Each point is reached from the start by the listed moves, each made once or not at all, plus a little noise. Is the number of moves made odd or even? Then give how often each move was made.
In the rows, zero is written as 128.

Moves:
(1): [160 183 110 150 118]
(2): [98 166 118 120 79]
(3): [109 141 168 184 152]
Start: [140 139 108 156 139]
Points:
[158 209 128 233 154] => even (1, 0, 1)
[114 150 148 211 161] => odd (0, 0, 1)
[93 193 138 201 112] => even (0, 1, 1)

Moves:
(1): [157 150 149 175 126 122 145 131 137 124 112 112 138]
(2): [119 164 128 123 148 86 134 140 102 122 119 124 134]
(3): [139 132 158 115 123 130 105 128 121 128 147 108 133]
(4): [131 161 154 128 135 135 115 128 125 132 114 115 131]
(5): [127 110 144 128 122 134 110 119 108 120 117 144 132]
(6): [110 115 141 92 114 126 138 148 103 127 113 157 135]
(7): [123 132 143 139 145 138 179 114 81 148 122 137 151]
(8): [105 136 136 144 136 96 119 153 159 113 143 141 130]
(9): [130 123 127 103 140 131 130 108 128 113 144 99 111]
(10): [122 95 149 121 136 114 147 179 136 161 125 93 115]
(11): [147 108 127 115 139 143 90 173 128 112 125 164 126]
(12): [108 148 120 146 121 132 155 110 96 128 138 134 92]
Start: [155 134 127 147 130 120 143 108 97 107 144 122 119]
Points:
[137 210 191 146 138 95 123 91 9 98 139 106 100] => odd (0, 1, 1, 1, 1, 0, 0, 0, 0, 0, 0, 1)
[182 136 155 199 127 137 130 128 55 78 123 163 95] => even (1, 0, 0, 0, 1, 0, 0, 0, 0, 0, 1, 1)
[215 117 193 143 137 141 84 125 78 64 150 111 118] => odd (1, 0, 1, 0, 1, 0, 0, 0, 1, 0, 1, 0)
[163 234 202 195 162 69 110 173 69 68 147 125 106] => odd (1, 1, 1, 1, 0, 0, 0, 1, 0, 0, 1, 1)
[194 174 212 159 163 112 78 160 126 61 163 94 119] => even (1, 0, 1, 1, 0, 0, 0, 1, 1, 0, 1, 0)
[163 173 190 148 155 159 148 119 7 115 149 140 111] => odd (0, 0, 1, 1, 0, 0, 1, 0, 0, 0, 1, 1)
[122 167 156 166 125 94 138 114 89 95 189 120 87] => odd (0, 0, 1, 0, 0, 0, 0, 1, 0, 0, 0, 1)

Moves:
(1): [150 137 108 131 150 123 139 131 121 134 122 120 125 128 113 110 143 125 122 153 125 107 134 136 130]
(2): [118 148 142 120 143 115 116 134 134 134 140 126 137 115 123 142 130 130 138 117 127 145 120 124 148]
(3): [135 119 110 122 134 117 127 160 153 134 132 112 119 124 137 126 142 101 116 136 143 153 173 129 143]
(4): [118 146 139 139 120 128 128 135 130 119 116 140 128 153 151 118 131 112 137 134 96 113 123 122 105]
(5): [143 115 159 130 134 128 123 121 137 120 111 143 121 137 134 107 141 126 121 130 123 127 143 140 136]
(6): [121 121 119 117 136 129 132 133 131 136 126 135 121 121 126 116 117 112 133 139 118 114 137 142 154]
(7): [137 107 145 137 124 126 127 130 131 134 132 113 152 133 137 133 126 141 125 116 122 118 138 110 131]
(8): [107 139 120 107 99 118 113 133 149 122 140 145 119 144 129 112 134 147 114 125 128 107 130 155 124]
(9): [107 126 141 114 126 140 124 115 139 140 147 104 127 138 131 127 135 127 114 145 132 127 126 128 130]
(10): [128 131 115 131 127 109 122 141 116 138 145 125 130 140 118 130 132 125 111 138 130 121 124 122 139]
(11): [113 132 113 111 144 137 105 124 113 136 125 126 140 135 143 102 119 147 100 133 134 131 133 123 107]
(12): [120 104 123 117 114 112 116 104 109 129 127 135 105 147 137 146 147 132 122 110 115 142 168 127 108]
(13): [137 124 97 102 122 125 126 127 117 114 124 120 161 119 127 129 134 122 139 137 148 131 125 140 138]
(14): [125 149 145 136 137 132 134 122 153 131 134 145 179 135 117 113 138 144 145 137 108 135 139 102 162]
(15): [137 139 145 109 99 102 171 116 156 113 130 130 95 127 127 125 103 128 134 116 127 139 112 113 103]
(16): [155 154 111 102 95 131 131 128 123 134 129 87 108 130 116 122 115 126 129 158 106 133 113 129 162]
(17): [130 143 137 128 117 125 140 162 120 126 130 150 108 131 139 145 154 137 125 131 124 131 136 126 117]
(18): [137 144 115 113 124 131 118 137 143 133 105 137 101 161 130 133 142 136 142 139 143 124 131 99 138]
(19): [105 119 115 135 125 126 128 141 122 110 126 122 105 126 112 110 156 128 126 130 107 124 115 126 130]
(20): [127 126 112 119 113 111 113 135 136 143 118 144 124 120 142 121 122 138 123 143 137 154 120 124 124]
(21): [109 133 123 142 139 122 138 140 142 134 118 135 129 144 124 108 127 131 114 120 120 132 134 148 134]
(22): [122 132 120 117 119 140 116 136 130 168 130 119 113 124 153 100 143 129 122 96 140 135 110 145 133]
(23): [110 135 118 116 129 128 136 97 109 103 93 94 140 106 108 127 142 90 126 112 116 119 155 130 100]
(24): [118 132 146 137 116 153 109 119 130 134 137 114 105 131 123 103 108 139 159 159 145 117 114 121 111]
Start: [113 120 149 114 117 115 113 114 139 166 172 115 148 108 125 135 117 139 169 120 122 140 121 99 125]
Points:
[36 191 120 47 105 82 46 162 171 155 163 96 166 138 126 7 232 127 136 234 97 132 180 97 122] => even (1, 1, 1, 1, 1, 0, 0, 1, 1, 1, 1, 0, 1, 1, 0, 0, 1, 0, 1, 1, 0, 0, 1, 1)
[115 204 115 11 58 74 157 110 167 191 110 83 91 198 129 45 210 95 158 165 46 123 185 103 167] => even (1, 0, 0, 1, 1, 1, 0, 0, 1, 1, 0, 1, 1, 1, 1, 1, 1, 1, 0, 0, 1, 1, 1, 0)
[142 215 158 47 58 53 144 165 179 138 122 76 56 153 129 134 170 72 167 152 77 163 171 54 137] => even (0, 1, 1, 1, 1, 0, 0, 0, 0, 1, 0, 0, 0, 0, 1, 1, 1, 1, 0, 0, 0, 0, 1, 0)

Moves:
(1): [133 125 120 132 131 132 136 126 128 120 128 140 119 130 134 124 132 128 121 120 129 133 134 119]
(2): [122 130 118 131 141 133 142 149 130 139 119 124 120 121 119 139 124 131 118 133 120 121 132 138]
(3): [143 130 132 123 140 125 129 132 104 126 130 141 139 109 117 130 136 125 118 120 131 120 135 121]
(4): [129 115 136 122 126 129 141 133 125 119 139 129 134 122 125 140 126 127 131 113 102 123 122 125]
(5): [133 122 124 126 140 133 122 123 123 125 133 135 128 142 128 124 123 133 140 118 123 121 123 131]
(6): [145 115 116 147 116 149 143 121 126 119 146 114 136 118 127 115 136 121 146 141 144 119 133 126]
(7): [121 129 115 121 137 120 135 128 125 134 138 128 131 134 124 130 126 122 120 126 127 120 125 128]
(8): [120 129 124 134 118 125 135 126 118 130 145 146 122 137 116 130 128 141 125 135 133 128 132 120]
(9): [120 140 128 129 138 139 130 122 126 142 125 129 125 141 115 139 125 123 135 125 125 133 145 133]
(10): [132 131 118 120 104 133 119 121 114 138 119 123 149 142 156 124 136 125 123 131 123 142 134 126]
(11): [124 140 137 127 134 126 135 117 132 131 124 126 119 140 138 138 127 119 124 145 119 116 125 145]
(12): [122 112 132 134 132 119 138 118 133 135 132 128 141 113 128 115 134 129 132 133 118 124 145 118]
(13): [142 114 120 122 148 113 132 135 138 127 126 133 140 127 123 158 120 125 122 157 117 151 123 117]
(14): [110 133 135 129 138 152 114 132 125 122 130 121 123 141 134 117 137 121 124 134 126 121 121 113]
(15): [120 113 142 123 117 126 135 128 119 113 114 119 130 143 133 149 119 110 121 138 133 134 126 139]
(16): [135 133 123 134 112 131 140 128 132 117 122 106 126 137 131 133 124 135 130 124 128 114 112 113]
(17): [109 132 123 126 125 130 118 108 131 127 128 128 124 119 131 142 138 129 121 130 127 127 124 134]
(18): [138 129 133 119 133 123 126 137 121 125 129 127 125 124 134 142 133 139 130 135 131 123 138 115]
(19): [132 127 134 117 116 141 120 122 138 150 119 130 124 136 134 130 149 121 133 128 123 118 121 135]
(20): [120 143 131 150 130 117 124 128 116 134 113 133 114 136 123 124 134 118 147 126 121 129 110 129]
(21): [118 158 136 123 142 116 118 132 136 114 123 139 155 129 140 128 126 128 136 129 135 115 139 132]
(22): [116 131 129 104 133 129 130 119 119 135 119 129 116 124 121 136 123 124 138 137 136 127 126 125]
(23): [140 123 105 124 122 122 120 120 125 101 114 122 119 124 134 150 119 118 123 140 115 135 142 131]
(24): [126 128 134 119 130 117 140 120 124 128 127 130 127 129 117 110 139 141 130 131 130 132 134 130]
Start: [130 138 121 129 122 143 128 110 138 110 118 136 132 131 134 128 129 125 124 145 129 114 117 133]
Points:
[91 184 153 110 171 151 126 83 104 134 84 177 137 138 117 103 182 104 156 147 123 86 147 104] => even (1, 0, 1, 0, 0, 0, 0, 0, 1, 0, 0, 1, 0, 1, 0, 0, 0, 0, 1, 1, 1, 1, 0, 1)
[146 144 92 123 166 115 145 78 93 67 79 142 108 172 135 249 120 86 114 184 92 108 114 124] => odd (1, 0, 1, 0, 1, 0, 1, 0, 1, 0, 1, 0, 1, 0, 1, 1, 1, 1, 0, 1, 0, 0, 1, 0)
[152 152 102 110 193 153 162 108 102 160 105 148 112 147 99 199 149 92 158 197 112 77 120 140] => even (0, 1, 1, 0, 1, 1, 1, 0, 1, 0, 1, 0, 1, 0, 0, 0, 0, 1, 1, 1, 0, 1, 0, 0)
[122 144 103 142 154 168 145 106 105 113 128 154 101 156 109 162 145 114 159 202 141 125 129 76] => odd (1, 0, 0, 0, 0, 1, 0, 1, 1, 0, 0, 0, 1, 1, 0, 0, 0, 1, 0, 1, 0, 1, 0, 0)

Moves:
(1): [127 129 122 125 136 114 140 125 138 123 120 122 146 117 120 129 123 115 128 131 121 114 127 122]
(2): [105 129 135 137 122 126 111 128 131 125 113 134 124 117 134 131 120 117 126 131 122 107 127 125]
(3): [129 127 116 132 125 114 125 138 123 118 127 132 127 148 149 116 147 121 151 136 134 128 140 147]
(4): [132 118 137 131 114 139 142 134 142 130 126 133 155 122 109 129 114 117 119 126 118 129 124 143]
(5): [123 124 138 128 142 121 130 117 135 121 137 124 136 127 128 126 138 137 104 140 122 133 145 117]
(6): [131 125 127 126 121 130 128 139 130 120 100 124 125 135 120 139 123 134 123 130 127 144 122 124]
(7): [121 130 134 123 119 126 141 134 133 129 126 125 129 125 149 117 116 140 135 127 134 134 111 127]
(8): [124 128 124 132 134 120 126 138 123 134 125 134 138 128 140 133 132 125 114 136 128 135 133 133]
(9): [115 111 129 136 135 123 133 112 144 120 108 139 129 133 130 128 102 119 123 141 137 126 135 129]
(10): [149 156 131 126 113 115 122 115 123 143 129 127 130 150 123 108 123 131 147 144 115 135 143 128]
(11): [144 137 111 136 124 147 127 121 119 140 104 134 122 124 128 127 137 118 121 123 129 107 133 114]
(12): [126 114 115 123 126 120 128 129 113 118 126 133 129 109 134 129 132 125 124 123 125 139 138 126]
(13): [136 127 127 145 135 113 153 121 141 148 140 121 119 131 131 126 136 132 128 133 108 126 121 114]
(14): [142 146 137 122 123 121 128 136 135 150 132 131 117 129 121 139 126 123 145 149 138 134 151 137]
(15): [132 126 119 138 125 124 119 115 129 133 120 126 122 115 120 130 145 132 127 133 131 133 123 131]
(16): [126 120 132 131 149 138 127 118 127 122 109 136 122 131 131 129 139 145 128 124 125 136 143 125]
(17): [115 140 133 134 138 117 155 153 125 117 117 136 135 135 131 106 115 102 135 144 144 155 112 138]
(18): [133 122 152 131 134 127 131 119 113 142 121 126 109 138 117 132 142 134 122 127 135 127 133 127]
(19): [143 114 134 113 142 141 124 121 131 131 117 136 121 127 119 147 122 119 114 140 101 129 122 140]
(20): [111 123 129 127 140 126 132 140 132 138 132 106 143 126 115 111 124 130 130 134 120 136 112 118]
(21): [138 134 145 143 137 129 110 113 127 140 132 111 127 130 137 135 137 109 137 113 114 125 120 99]
(22): [128 127 124 135 122 151 134 100 111 118 135 127 126 127 125 150 134 137 136 135 119 128 125 115]
(23): [123 137 132 125 120 122 133 113 127 134 124 119 114 128 130 133 134 123 126 124 135 129 131 136]
(24): [122 140 126 109 121 112 135 128 158 135 134 138 145 134 126 118 118 106 123 129 139 133 105 118]
Start: [133 141 141 123 130 136 112 138 141 124 134 118 136 122 116 143 124 148 130 124 118 129 143 122]
Points:
[200 183 178 180 129 142 156 108 120 176 69 117 113 187 102 144 160 113 188 172 88 167 174 97] => even (0, 0, 1, 1, 0, 1, 0, 0, 0, 1, 1, 0, 1, 1, 0, 1, 1, 1, 0, 0, 1, 1, 0, 0)
[164 162 123 145 115 91 147 77 124 168 121 127 130 143 149 118 187 149 126 174 101 151 158 81] => even (0, 0, 1, 0, 1, 0, 1, 1, 0, 1, 1, 1, 1, 0, 1, 0, 0, 1, 0, 0, 0, 1, 0, 1)
[100 98 176 106 134 112 123 144 175 144 73 120 175 89 92 150 113 127 54 164 83 172 103 112] => even (0, 1, 0, 1, 1, 1, 1, 1, 0, 0, 0, 1, 0, 0, 1, 0, 0, 1, 1, 1, 0, 0, 0, 1)
[126 154 157 156 165 87 112 64 193 186 64 111 134 148 159 110 146 103 118 183 63 134 141 73] => even (0, 1, 1, 0, 1, 0, 1, 1, 1, 1, 1, 0, 1, 0, 1, 1, 0, 0, 1, 1, 1, 0, 1, 1)
[152 140 157 164 176 131 137 91 119 142 7 110 138 164 122 134 136 110 154 194 83 173 131 90] => even (1, 0, 1, 0, 0, 1, 1, 1, 1, 1, 1, 0, 0, 0, 1, 1, 1, 1, 1, 1, 1, 1, 0, 0)
[153 170 193 143 143 106 154 66 159 182 84 138 114 139 127 141 102 75 132 203 81 148 147 54] => odd (0, 1, 0, 0, 1, 0, 1, 0, 1, 1, 1, 1, 1, 1, 0, 0, 1, 1, 1, 0, 1, 1, 0, 1)
[117 180 145 133 132 132 165 139 128 136 116 99 132 139 140 116 143 126 163 183 141 160 150 118] => odd (0, 0, 1, 0, 1, 0, 1, 0, 0, 0, 1, 0, 0, 1, 0, 0, 1, 0, 0, 1, 0, 1, 1, 0)
[87 125 152 142 139 86 166 135 216 144 84 128 162 129 101 111 92 58 126 186 98 151 87 152] => odd (0, 1, 1, 1, 0, 0, 0, 0, 1, 0, 0, 0, 1, 0, 1, 0, 1, 0, 1, 1, 0, 0, 1, 1)

Moves:
(1): [128 121 131 129 133 119 132 152 126 120 124 137 127 131 144 117 134 135 127 128 130 123 133 104 131 126 115]
(2): [124 136 136 126 139 133 117 113 140 123 138 109 126 147 121 119 145 135 117 120 131 127 132 134 130 130 129]
(3): [123 129 132 142 112 138 133 135 122 134 150 104 138 147 124 113 141 133 143 113 135 149 173 138 136 139 124]
(4): [122 120 128 146 130 112 109 127 142 123 163 114 133 122 118 110 133 123 132 134 142 131 144 136 131 141 120]
(5): [132 126 118 108 143 135 126 103 116 125 133 157 103 110 154 121 118 98 133 125 157 134 139 153 133 122 114]
(6): [132 125 125 123 132 128 118 127 119 130 121 130 116 119 134 124 136 126 132 117 132 124 123 112 135 129 144]
(7): [129 105 136 134 122 135 129 132 121 137 122 124 145 121 133 129 136 144 120 133 127 123 136 122 130 131 138]
(8): [126 114 118 135 132 139 114 140 131 145 131 129 126 114 139 132 119 128 133 114 117 127 133 134 130 133 135]
(9): [100 138 134 158 138 138 126 144 131 136 126 136 152 104 125 133 121 133 159 121 120 134 116 109 116 138 132]
(10): [137 139 116 124 139 127 103 129 123 115 116 102 112 107 139 120 120 124 114 145 145 117 145 122 130 148 103]
(11): [141 126 111 125 128 126 109 131 147 122 125 130 121 122 144 139 135 125 140 118 129 134 135 112 118 130 136]
(12): [133 144 128 130 129 116 129 133 124 111 97 111 147 141 123 119 136 140 109 152 122 135 107 133 129 101 150]
(13): [106 126 141 109 120 130 132 113 135 124 125 127 150 145 128 141 122 118 138 143 132 124 118 133 121 141 144]
(14): [130 147 135 130 131 155 112 107 149 92 121 131 139 130 151 118 130 127 126 139 126 125 120 124 111 130 140]
(15): [148 114 98 120 135 131 123 140 159 135 113 135 129 132 119 141 124 122 106 124 139 115 134 112 142 129 137]
(16): [125 123 130 140 125 117 120 127 125 141 135 127 118 133 130 118 134 120 120 133 124 144 123 117 115 138 126]
(17): [123 115 123 130 123 127 131 112 103 124 143 120 132 141 141 135 134 121 133 115 130 130 134 127 126 124 132]
(18): [119 116 118 140 149 138 108 118 129 125 104 139 114 108 130 122 126 109 130 164 118 119 145 132 126 135 109]
(19): [138 122 128 140 134 130 131 120 144 127 129 124 147 152 131 133 129 104 140 95 139 124 141 135 122 138 149]
(20): [133 118 143 139 120 137 141 113 105 142 134 146 118 117 152 127 151 142 119 131 128 138 126 153 132 150 127]
(21): [144 139 106 127 133 134 139 135 142 134 133 117 138 123 117 100 121 144 103 145 120 127 139 144 127 127 131]
(22): [127 119 131 119 118 107 130 127 114 129 133 137 129 133 119 132 126 138 131 111 119 134 132 108 141 118 135]
(23): [149 129 113 114 131 132 121 141 120 125 134 132 144 121 140 125 150 120 118 121 119 122 150 133 133 135 132]
(24): [134 125 140 117 119 122 115 133 101 98 119 129 134 138 125 130 129 145 138 133 120 130 120 120 121 132 123]
Start: [120 145 137 146 140 125 125 128 142 145 121 119 136 121 170 126 131 139 118 133 113 120 122 125 126 128 144]
Points:
[127 134 86 214 180 137 7 122 166 92 117 40 190 136 178 50 161 134 107 131 117 133 207 86 119 182 186] => odd (0, 1, 1, 1, 0, 1, 0, 1, 1, 1, 0, 1, 0, 1, 1, 1, 1, 1, 1, 0, 1, 1, 0, 1)
[113 125 144 201 171 168 57 116 158 114 145 81 212 99 228 42 206 145 120 144 132 110 243 114 125 237 167] => even (1, 1, 1, 1, 0, 1, 1, 0, 1, 1, 0, 0, 1, 1, 0, 0, 0, 1, 1, 1, 1, 1, 1, 0)
[145 95 126 169 150 159 83 109 81 156 138 153 124 103 241 92 180 87 143 109 121 153 224 187 123 197 132] => odd (0, 0, 1, 0, 1, 0, 0, 1, 0, 0, 0, 0, 0, 0, 0, 1, 0, 1, 1, 1, 0, 0, 1, 1)
[140 91 101 191 156 169 69 143 201 134 129 134 225 97 230 81 200 135 137 121 120 115 236 85 125 218 209] => even (1, 0, 1, 1, 0, 1, 1, 0, 1, 0, 1, 0, 1, 1, 1, 0, 0, 1, 1, 1, 1, 1, 1, 0)
[99 86 126 133 153 134 76 124 115 122 98 129 212 131 170 153 166 142 128 136 87 99 161 74 127 159 173] => even (0, 1, 0, 0, 0, 0, 1, 0, 1, 0, 0, 0, 1, 0, 1, 0, 1, 1, 0, 0, 0, 1, 1, 1)
[136 123 148 164 144 134 41 100 79 60 167 85 146 125 237 57 216 155 107 150 121 127 242 119 137 201 98] => even (1, 1, 1, 1, 0, 0, 0, 0, 0, 1, 0, 0, 0, 1, 0, 0, 1, 1, 0, 1, 0, 1, 1, 1)

Moves:
(1): [119 129 129 131 125 132 126 128 124 120 123 122 131 126 134 125 130 130 132 131 138 124 131 128 121 122 133]
(2): [120 136 126 128 123 126 119 136 121 118 136 121 129 128 123 127 120 124 122 131 124 121 123 135 131 128 141]
(3): [123 121 142 122 133 129 135 137 119 132 138 132 128 125 121 143 131 135 127 122 137 118 134 122 125 120 111]
(4): [146 132 125 130 140 130 153 130 142 131 162 123 135 130 121 142 111 117 125 125 127 110 134 150 114 121 117]
(5): [125 134 135 132 132 124 137 127 129 123 131 132 130 122 124 121 121 128 130 135 121 124 122 128 137 131 127]
(6): [108 119 133 124 117 129 130 121 137 141 136 127 139 123 135 124 138 126 153 134 131 112 134 130 134 123 118]
(7): [128 131 134 124 127 143 124 133 131 115 126 126 135 133 130 127 136 126 128 137 116 123 134 135 116 127 142]
(8): [111 121 124 128 140 134 147 138 125 138 139 121 140 128 129 114 140 140 145 112 119 123 124 125 112 122 122]
(9): [126 108 138 142 119 130 133 131 124 120 143 116 139 124 148 125 132 136 123 132 130 133 120 117 131 135 137]
(10): [122 131 133 124 119 134 134 137 138 124 130 124 137 119 131 122 126 140 125 130 133 119 141 125 131 124 118]
(11): [125 118 137 126 129 130 131 122 115 133 129 128 135 118 128 132 126 131 126 120 136 125 126 133 130 123 135]
(12): [131 138 122 129 129 125 119 113 139 130 119 118 130 140 125 131 142 134 116 134 125 130 138 119 117 125 146]
(13): [133 138 114 133 148 129 128 134 136 142 130 118 127 128 137 137 125 129 129 129 119 121 127 132 128 134 128]
(14): [149 134 136 115 142 129 131 129 142 132 130 129 135 128 114 131 129 121 137 130 130 131 128 104 127 126 133]
(15): [123 131 112 132 114 130 148 133 134 133 121 129 130 135 145 118 129 133 137 142 120 114 136 121 120 123 127]
(16): [126 123 121 128 132 136 127 131 122 126 132 122 128 125 109 130 139 129 120 132 128 133 129 123 117 146 137]
(17): [131 140 127 116 133 130 142 142 112 131 123 125 120 136 121 124 129 117 130 120 117 131 127 139 130 125 133]
(18): [118 138 131 125 127 138 129 136 130 124 124 123 105 127 129 124 121 134 113 135 121 145 135 122 135 111 123]
(19): [126 133 130 121 119 121 129 125 130 128 130 120 138 121 108 138 123 129 124 137 125 132 124 130 122 125 110]
(20): [128 132 126 137 126 137 129 127 134 127 128 117 119 127 135 121 127 127 121 123 119 123 126 123 121 119 127]
(21): [129 136 121 116 133 137 132 130 135 132 130 132 131 130 131 130 129 131 120 133 128 122 120 127 130 136 131]
(22): [120 113 129 135 128 116 135 132 127 119 116 124 127 137 121 127 120 111 126 125 114 138 122 125 134 115 124]
(23): [122 125 128 130 121 125 124 118 117 127 129 124 136 135 117 136 135 145 137 122 131 134 115 129 131 136 132]
(24): [131 130 134 141 136 147 127 144 122 148 132 132 127 140 137 133 108 123 117 136 135 137 127 129 143 133 113]
Start: [127 123 136 127 115 123 158 131 135 115 121 141 119 125 121 112 138 139 131 137 129 130 127 121 124 134 150]
Points:
[108 127 175 95 146 166 247 176 141 98 168 81 166 119 68 122 146 152 100 153 98 116 139 98 79 90 153] => odd (1, 0, 1, 1, 1, 0, 1, 1, 1, 1, 1, 1, 0, 1, 0, 1, 1, 1, 1, 0, 1, 1, 0, 0)
[89 150 153 151 100 159 181 169 119 97 120 87 117 152 130 94 115 154 79 160 100 147 110 102 153 111 170] => odd (1, 1, 0, 0, 1, 0, 0, 0, 1, 1, 0, 1, 0, 0, 0, 0, 1, 1, 0, 1, 1, 1, 1, 1)
[120 103 154 127 125 175 214 157 177 119 193 97 171 110 121 96 162 151 157 140 109 86 145 99 75 124 151] => odd (0, 0, 0, 1, 0, 1, 1, 1, 1, 1, 0, 0, 0, 1, 0, 1, 0, 0, 0, 1, 0, 0, 0, 0)
[68 128 131 141 105 163 193 156 110 148 147 77 184 150 147 111 159 170 159 163 103 100 119 129 96 120 175] => even (1, 1, 0, 0, 0, 1, 1, 1, 1, 0, 1, 1, 1, 0, 1, 0, 1, 0, 1, 0, 0, 0, 1, 1)
[76 129 144 116 106 148 249 165 142 118 167 85 172 125 78 105 148 140 136 148 71 56 154 137 66 83 136] => even (0, 1, 1, 1, 1, 1, 1, 1, 0, 1, 1, 1, 0, 0, 1, 1, 1, 0, 1, 1, 0, 1, 0, 0)
[128 130 144 150 142 149 206 171 106 120 156 117 120 136 85 114 88 94 95 131 99 120 113 153 128 122 152] => odd (0, 1, 0, 1, 1, 0, 0, 0, 0, 0, 1, 0, 0, 0, 0, 1, 1, 0, 0, 1, 0, 1, 0, 1)
[73 138 128 122 99 160 230 152 173 133 168 82 144 116 106 110 159 177 133 158 116 78 176 102 57 78 105] => even (1, 0, 1, 1, 0, 1, 0, 1, 0, 1, 0, 1, 0, 0, 1, 1, 0, 1, 1, 1, 0, 0, 0, 0)
